Every row gives one point. Examples show where two turns around zero, p and q, send a point. Write where each new point lands after one turn and then the other. Backwards means that the second turn is done in reverse. Each puzzle has new turns, and all numbers are rounded.
In the rows, 128 means zero.

Turn p:
[ 86 143] => [139 171]
[133 115] => [116 122]
[165 127] => [131  91]
Turn q:
[145  97] => [146  98]
[120 113] => [121 113]
[120 173] => [119 173]
Where do these land?
q, then p backwards: [ 91 105] => [149  90]
p, then q: [120 140] => [139 137]
p, then q: [126 118] => [118 129]
p, then q: [175 148] => [154  84]

Turn p:
[126 108  95 164] => [121 110 110 174]
[111 149 186 135] => [128 156 185 116]
[164 115 147 117] => [106 103 136 100]
[124 120 119  95] => [125 140 103 107]
[ 85 151 100 117] => [163 164 105 142]
[158 126 121 140] => [126  95 129 129]
Turn q:
[135 125 166 152] => [142 153 163 134]
[116 115 106 118] => [107 111 116 132]
[105  98 118  99] => [ 91  99 133 117]
[146 117 119 128] => [137 112 128 141]
[125 180 137 171] => [152 189 109 134]
[138 168 159 134] => [161 161 132 105]
[131  94  91  95] => [106  74 115 133]
Where do these land?
p, then q: [ 81 101 137 154] => [126 187 114 134]
q, then p: [147 121 112 145] => [123 108 134 150]
q, then p: [137 173 152 102] => [141 113 107  78]
p, then q: [117 151  97 117] => [155 111 108 146]
p, then q: [158  93 142 121] => [ 82 121 135 115]

Turn p:
[118 123 140 149 134 110 165 145] => [137 129 100 119 103 137 161 131]
[128 126 125 142 128 111 142 114] => [131 122 119 119 105 117 129 122]
[126 143  89  90 136 156 127 132] => [138 140 130 118 183 115 119 109]
[136 107 137 136 101 121 113 150] => [132 138 142 121 114 156 118 155]
[129 102 145 133 116 126 134 117] => [116 123 135 119 105 148 126 120]
[113 118 130 123 146 122 105 137] => [107 116 129 124 142 127 132 150]
[111 225 124 135 119 187 134 138] => [159 161  85 210 172 113 116 106]
[140 101 130 149 140 143 110 124] => [130  90 140 129 126 146 119 134]
[117 112 105 144 123 114 105 111] => [120 110 122 110 120 118  96 143]
[172 115 141 147 126 106 108 129] => [144 111 167 132  97 127 128 152]
[118 136 143  60 139 112 164 111] => [ 94 167 140 108 139 105 166  87]
Turn q:
[167 101 107 133 102 110 154 147] => [189 138 143 121 143 115 143 137]
[117 147 130 140  98 114 126 112] => [119 145 122 139 120  95 119 143]
[111 155 132 156 107 101  96 136] => [112 145 118 155 147  96  92 125]
[123 109 126  95 161 144 113 118] => [117  86 114 115 122 153 140 117]
[135 116 137 105 161 147 106  95] => [107  87 122 101 108 136 133 107]
[148 128 100 148 143 125 146 129] => [145 146 135 126 136 125 154 101]
[118 102 111 161  96 117 159 147] => [169 150 148 170 125 120 138 140]
[140 119 151 109 150 180 120 129] => [122 111 131  96 101 172 114 118]
[115 152 156 104 154 137 121 102] => [ 76 114 124 106 118 136 129 133]
[139 105 132 145 120 106 159 164] => [162 140 164 143 154 135 134 142]
[ 94 174 127 111 115 128 107 130] => [ 90 143  86 137 133 126 110 146]
Where do these land?
q, then p: [134 130 145 119 120 157 108 132] => [120 136 145 129 148 138 100 135]
p, then q backwards: [ 88 147 115 130 129 154 142 151] => [118 153  91 110 129 122 114 157]
q, then p: [142 155 144 172 130  87 134 147] => [101 116 122 166 117  89 158 145]
p, then q backwards: [152  88 163 119 145 139 117 134] => [119 102 157 122 169 133 155 128]
p, then q backwards: [ 87 132 109 123 124 130  97 130] => [117 161 143 109 117 111 103 143]
q, then p backwards: [168 123 119 129 150 112 147  71] => [150 115 122 102 168  89 163 109]
q, then p: [113 129  87 105 119 134 116 149] => [169 106 122 111 148 119 115 122]
p, then q backwards: [135 116 158  97 127 124 125 133] => [122 139 144 141 153 128 158 125]
p, then q: [134 132 113 159 108 115 168 105] => [158 129 102 108 117  86 129 137]

Turn p:
[151 120 127 123 123 125 142  99 152 112 107] => [112 125 125 134 114 112 148 117 168 136 124]
[143 160 151 149 136 137 106 126 145 150 134] => [143 137 143 139 119 156 104 113 145  97 118]
[102 152 147  62 138 147 129 128 143 143 140] => [136 151 125 118  60 147 120 147 109 141 148]
[ 74 159 115 110 122 106 118 153 149 118 134] => [ 97 157 131 131 104 108 104 140  80 110 132]
[112  72 139 140 151 140 104 147 144 123 151] => [141 106 179 163 141 129 140 150 108 144 139]
[127 149 151 114 112 143 160 133 104 127  39] => [125 102 107  62  99 100  98 129 156 146  82]
[139 117 145 144  96 128 153 106 141 110 157] => [136 136 109 162 129 128 168 119 133 129  98]
[140 149 132 124 153 104 107 134 104 122 154] => [127 138 134 109 142 154 141 136 117  90 149]
[153  70 136 146  93 108 148 157 156 161  92] => [175 127 141 145 151  57 119 137 164 149 110]
[152 131 119 137 110 141 100 148 127 127 130] => [141 103 115 146 137 126 111 130 134 103 139]
[128 137 111 140 151 139 138 150 135 124 152] => [114 139 128 145 147 151 115 154 124 129 132]
[115 120  64 145 152 116 131  54  38 120 146] => [ 91 117  99  81 192 167 169  64  99 161 167]
Turn q:
[109 167 156 134 135 138  77 134 105 121 128] => [ 92 139 128 109 168 169 135 112 129 109 146]
[132 168 127 113 129 119 138 163 151 117 159] => [141 155 113 113 144 104 141 155 130 108 165]
[133 120 137 124 154 106 135 122 156  99 141] => [166 147 132 130 138 126 124 140 113 105 110]
[ 90 111 102  98 130 118 136 170 167 102 164] => [165 131  78 135 161  74 133 127 136 102 128]
[143  95 144 173  88 131 182 106  90 118  64] => [100  68 178 158  53 135 128 130 126 110 106]
[130  74 116 117 172 113 161 169 138 146 129] => [146 114 133 162 153  70 118 151  97 151 102]
[ 97 133 154 134 123 151 140 103 143 151  97] => [122 122 146 154 125 150 171 119 159 138 114]
[122 153 119  83 125 137 105 120 118 107 129] => [109 155 102  89 132 127 140 114 134 117 116]
[136 160 120 107 122 124  88 135 149 134 116] => [107 177 108 126 136 137 120 127 147 128 137]
[141 100 114 182 112 108 134 100 108 151 113] => [133  99 156 158  89 147  96 105 115 148 138]
[144 148  83 118 156 158 120 150 144  95 167] => [146 141  61 104 139 127 130 161  97 127 140]
[146  95 165 141 103 143 124 115 121 149 125] => [124  96 160 126 125 145 107 137 161 145 115]
[140 139 127 140 116 118 124  77  72 174 133] => [114 119 168  99 100 152 123  86 118 175 147]
Where do these land?
q, then p backwards: [108 136 147 108 119 142 111 128  89  70  97] => [127 179 142 153 129 107 116 113 107  76 115]
q, then p backwards: [115 146 171 142 136 114  96 105 109 132 103] => [119 145 134 166 174 121 112  99 133 127 143]
p, then q: [147 155 143 172  76 134  95 104 135 122 146] => [144 116 115 141  76 176 119 122 103 103  97]
q, then p: [118 127  88 102 147 111 152 149 114 149 162] => [143 170 120  95 158 124 150 117 127 118 161]
q, then p: [ 91 101 118 102 137 144 141 139 144 161 145] => [128 167 151 119 157 115 126 120 165 146 142]
q, then p backwards: [131 134 138 157 139 143 115 157 113 117  99] => [119 141 108 142 144 140 115 143 133  90 148]
q, then p: [105 103  74 100 166 110 128 141 148 137 103] => [104 148 123  88 177 117 107  82 140 116 128]
q, then p backwards: [146 146 160 160 115 115 134 121 163 109 159] => [165 133 151 113 154 126 102 156 128 157 150]
q, then p: [134  86 129  87 129 117 120 150 105 125 117] => [116 129 165  92 120  92 125 112 120 119 144]
q, then p backwards: [115  76  88 113 153 126 166 120 111 139 138] => [ 91  87 141 130  71 143 135 127 115 130 107]
p, then q backwards: [167 174 117 159  90 121 182 126 170 150 115] => [118 106 109  78 102 121  79 132 192 119  99]
p, then q backwards: [161 153 163 134 130 159  96  94 135 125 153] => [101 133 140 170  99 137 125  83 143 102 112]

Turn p:
[ 98 106 115 171  53 166 158 133  97 136 110  61 126 170] => [113 213 159 102 168 168 151 150 155 127 119 117 177  80]
[101 142 113 123 159 100 116 154 158 153 136 140  72 148] => [108 114 107 104 121 119 153 117 159  79 151 123 101 172]
[104  90 121 142  80 130 172 120 131 145 157 116 159 184] => [ 98 167 153 106 156 179 156 151  91 140 146  89 135 111]
[125 121 122 162 160 119 137 135 162 135  85 142 101 138] => [103 112 126 108 118 128 158  97 144 114 154 175 125 126]
[121 170 136 125 162 135 126 136 136 131 112 163 100 165] => [ 80  95 106 129  94 133 136 128 158 113 122 137 131 152]
[165 143 130 137 143 111 135 126 111 113 169 118 148  98] => [185 102 120 121 112 141 102 128 115 145 130 112 134 126]
[139  93 134 120 104 159 141 179  78 115  93 106 156 112] => [154 183 116 144 140 147 132 130 104 128  68 164 145 102]
[101 164 153 156 146 116 123 131 165 153 124 157 120 132] => [105  76 128 125 124 126 151 158 148 106 157 147 122 136]
[140 127 173 118 124  95 123 102 141  94 156 139 105 117] => [137 108  99 167 128 126  99 119 125 126 177 104 120 118]
[157 117 132 116 115 116  79 117 104 127 150 148 147  90] => [177 127 141 173 120 112 113 136 123 157 122 120  98 142]
[114 138 114 121 157 142 131 106 145 123 155 173 104 100] => [113  88 123 113 111 108 107 123 138 127 129 117  74 118]
[138 125 128 101 155  98 108  91  83 112 131 130 155  91] => [160 125 149 150 112 116  60 122 104 142 126 138 120 154]
[179 130 126 118 131 123 110 105 127 124 136 140 126 124] => [145 110 130 152 116 123 123  99 132 162 128 112 126 140]
[140 140 108 102  91 131 148 149 118 126  81 108 146 103] => [143 144 153 142 133 110 138 111 108 100  81 134 164 105]
[108 148 111 126 164 128  96 136 173 101 130 141 127 140] => [107 114 102 106  92  79 141 139 129 129 149 134 122 146]
[119  94 133 108 106 177 146 129 119 160 124  66 157 137] => [122 168 134 105 201 133 129 140 112 151  90 125 155 122]
Turn q:
[138  93 107 141 139 139 134  92 100  77 108 140 110 105] => [108 132  89 124 168  96 149 148 111 120 107 114 110  89]
[117  87 160 101 111 125 129 160 121 134 138  99 140 108] => [154 126 161 113 152 144 121 111 103 130 164  97 143 115]
[125 115 150 100 102 117  98 125  97 174 136 108 125  90] => [160 133 161 138 123 159 143  86 118 136 113  94 146  96]
[150 126 141 169 143 117 134 143 168 190 150 150 133 165] => [131 115 135 118 107 154  96 130 189 159 144 181 151 126]
[120 123 111 119  94 125 153 138 124 157 140  81 109 106] => [156 100 151 162 124 150 101 116 111 106 134 114 112 105]
[ 95 103  94 127 133 124 105 119 105  87  94 111 130 141] => [ 91 146 154 127 143 103 150 167 110  99 118 105 115 114]
[143 158 122 144 123 128 121 103 165 147 162 158 165 166] => [118 124 118 111 108 136  92 129 158 136  91 166 161 168]
[145 130 104 129 103 142 135 147 107  95  92 155 131 135] => [102 159  92 134 123 138 123 163 103 135 132 108 111 128]
[148 176 152 167 145 155  98 134 174 155 146 141 112 166] => [116 136 128 142 121 154 133 110 167 153 127 207 131 171]
[143 163 112 149 158 108 105 149 176 132 157 162 134 124] => [123 121 126 121 125 124 116 124 188 167 115 140 108 179]
[169 154 143 139 144 144 117 130 184 140 180 131 134 163] => [126  95 124 111 137 156 111 115 151 155 119 188 140 181]
[108 130 129 148 124 131 148 105 121  78  75 125 146 100] => [114 169  96 116 140  93 129 127 117  78 133 111 101 117]
[ 96 113 137  82 135 162 137 136 131 174 142 126 119 107] => [139 112 162 147 111 106 115  85  95 158 145 125 146 111]
[ 88 121 153 116 109 121 145 145  82 142 166 117 113 115] => [174 119 144 170 136 123 135 124 117 121 149  98 169 119]
[144 138 110 121 162 117 145 121  84  97  91 114 146 129] => [ 91 114  96 113 112 119 164 141 123  95 138  94 117 121]
[119 117 121  96 124  91 144 101 108  70  71 134 102 129] => [144 146 108 101 115  93 168 174  91 101 119 105  91 108]
Where do these land?
p, then q: [168 128 111  97 130 129 138  97 106 149  95 106 152 119] => [111 157 124  89 107 134 157 107 142 108 120 145 162 104]
p, then q: [100 147 110 122 162 128 109 113 164 169 160 137  76  91] => [165  91 168  90 151 107 151 170 115 150 128 153  96 124]
p, then q: [156 103  84 161 156 132 164 166 122 117 121 115 125  97] => [135 125  80 111 102 127 134 109  76 152  87 118 115 110]
p, then q: [137 147 127  94 136 115 106 147 116 127 138 111 103  83] => [114 124 121  92 139 152 147 162 141 121 105 136  92 128]
p, then q: [108 113 152 152 133 113 161  93 106 141 102 105 144 156] => [106 146 133 135 139 103 136  91 126 150 133 129 179 160]
q, then p: [108  97 116 138  95  85 102 151 153 109 121 130 147 162] => [130 116  63 151 131 113 148 153 133 111 105 134 155 151]
p, then q: [111 152 137  82 117 157 109  98 125  98  90 150 126 168] => [134 180 174 147 117 110 112 139 167  83 129 118 132 135]
q, then p backwards: [108 162 139 142 119 115 172 122  98 155 156 134 129 103] => [167 164 149 115 116  99 112 139 120  96 128 119  98 110]
p, then q: [ 80 113 151 171 119 124 124  98 129 124 161 114 125 168] => [134  99 162 166 140 124 117 100 127 156 149 126 143 181]
p, then q: [149  87 143 116 144 125 176 122 122 148 146 101 114 135] => [ 81  98 127 134 126 103 160 101 108 132 105 142 141 118]
q, then p: [149 136 112 149 161 107 149 169 160 104 163 144 137 141] => [109 144 100 103 140 122 178 120 118 134 146 110 101 172]
p, then q: [140 149 170  91  92 149 139 153 137 124 106 162 106 171] => [ 94 147 131 156 143  90  88 141 147  72 149 127 110 112]
q, then p: [146 128  86 163 117 140  95 105 116 114 130 139 123 105] => [109 125 138  98 124 100 131 120 153 102 130 179 135 123]
q, then p: [160 155  84  92  95 165 128 135 133 124  85  94 159 119] => [101 195 136 137 130 121  87 149 186 120 110 122 127 113]
p, then q: [170 130 141 163 126 148 103 150 107 113  91 125 151 148] => [115 154  96 129  91 141  71 113 146 140 127 135 140 121]
p, then q backwards: [ 91 105 167 117 131 104  93  99 165 109 142 144 145  80] => [ 92 104 110 131 136 153 188 157 150  95 122 124  84 124]
q, then p: [ 95 124 145 126 140 140 109 157 117 152 169 164 114 131] => [140  90 150 121 150 160 155 154 115 149 148 137 142 149]
